Rows are points. Each copy is the shape, with its points in the same order, turned, moved and blurred by noise. Is it also mirrored, or only turned?
In the rows, 128 means zero.

Shape, 5 rows:
[[146 109]
 [207  91]
 [126 162]
 [100 134]
 [110  76]]
Copy 1:
[[159 114]
 [198  63]
 [102 109]
 [116 148]
 [175 157]]
Copy 1 is: mirrored
Copy 2, 5 rows:
[[154 117]
 [209  94]
 [106  90]
 [103 129]
 [152 169]]
Copy 2 is: mirrored
Copy 3, 5 rows:
[[144  89]
 [202  64]
 [133 141]
 [107 120]
 [105  67]]
Copy 3 is: only turned

Shape:
[[140 134 139 121]
 [128 117 158 190]
 [137 129 156 108]
 [108 114 147 140]
 [148 108 103 146]
 [ 85  96  23 124]
 [146  91 161 109]
 [ 78  94  90 105]]
Copy 1, 8 rows:
[[132 139 128 114]
 [159  91 140 158]
 [119 136 145 100]
 [136  95 124 112]
 [175 138 104 121]
 [170 116   7  79]
 [152 128 157  82]
 [141  99  66  64]]
Copy 1 is: only turned
Copy 2, 8 rows:
[[136 119 147 128]
 [154 176 138  83]
 [133 100 151 123]
 [137 137 114 100]
 [180 139 132 139]
 [192 118  51 210]
 [159  84 148 100]
 [163 102  68 152]]
Copy 2 is: mirrored
Copy 3, 8 rows:
[[134 137 145 142]
 [173  88 126 115]
 [119 135 162 140]
 [122 107 128 122]
 [143 121 104 168]
 [ 89 149  21 166]
 [108 100 164 163]
 [ 73 129  79 134]]
Copy 3 is: mirrored

Shape (12 x 6):
[[150  65 136 107 152 143]
 [112 149  15  94 159 137]
 [130 112 148 108  82 139]
 [131 118 119 151 116 120]
 [160 113  77 117  88 113]
 [126 137 100 124 150  87]
 [132 134 131 152  93 145]
 [130 100 184 160 167 167]
 [ 63  93 126 140 163  68]
 [136 157 123 130 179  95]
 [136 140 145 149 143 117]
 [167 130 121  90 124 169]]
Copy 1:
[[179 144 143 142 107  71]
 [ 91  86  55  92 150  97]
 [143 154 132 192 114 130]
 [127 109 153 153 107 125]
 [ 91 120 111 167  87  98]
 [100 128 144 107 127 118]
 [140 111 140 174 100 153]
 [218 121 178 132 111 132]
 [116 120 200 119 187  99]
 [123 132 154  74 118 138]
 [142 127 164 123 107 145]
 [161 150  86 146  86 122]]
Copy 1 is: mirrored
Copy 2, 12 rows:
[[126  77 161 171 147  82]
 [184 137  87 161 225 151]
 [118  74 157 118 127 151]
 [ 97  95 112 143 147 134]
 [110  67 130 142 195 163]
 [105 126 109 121 188 113]
 [ 97  95 124 144 123 164]
 [ 96 122 147 175  80  88]
 [121 107  71  96 145  59]
 [ 93 159 121 132 175 103]
 [ 85 130 126 137 139 121]
 [129 111 182 166 158 152]]
Copy 2 is: mirrored
Copy 3 (12 x 6):
[[126 113 154 141 185 150]
 [108 156 105   7 165 157]
 [141 148 174 136 112 121]
 [123 128 117 128 111 144]
 [163 118 137  83 106 170]
 [129 112  90  88 139 114]
 [122 161 128 136  93 145]
 [ 89 149 115 194 167 127]
 [ 69  72 108 107 137  81]
 [131 128  63 108 161 103]
 [126 141  92 141 126 118]
 [158 177 148 119 165 148]]
Copy 3 is: only turned
Copy 4, 12 rows:
[[102  74 100 139 102 112]
 [ 81 170  52  73 108 187]
 [115 140 151 125 109  84]
 [145 130 124 128 128 137]
 [143 154 114 107  66 141]
 [127 152  91 151 126 161]
 [142 133 158 113 132 131]
 [115  55 145 146 168 123]
 [151 141  49 161 177 116]
 [109 139 101 171 144 182]
 [129 125 134 159 142 149]
 [ 73 117 141 117  89 139]]
Copy 4 is: mirrored
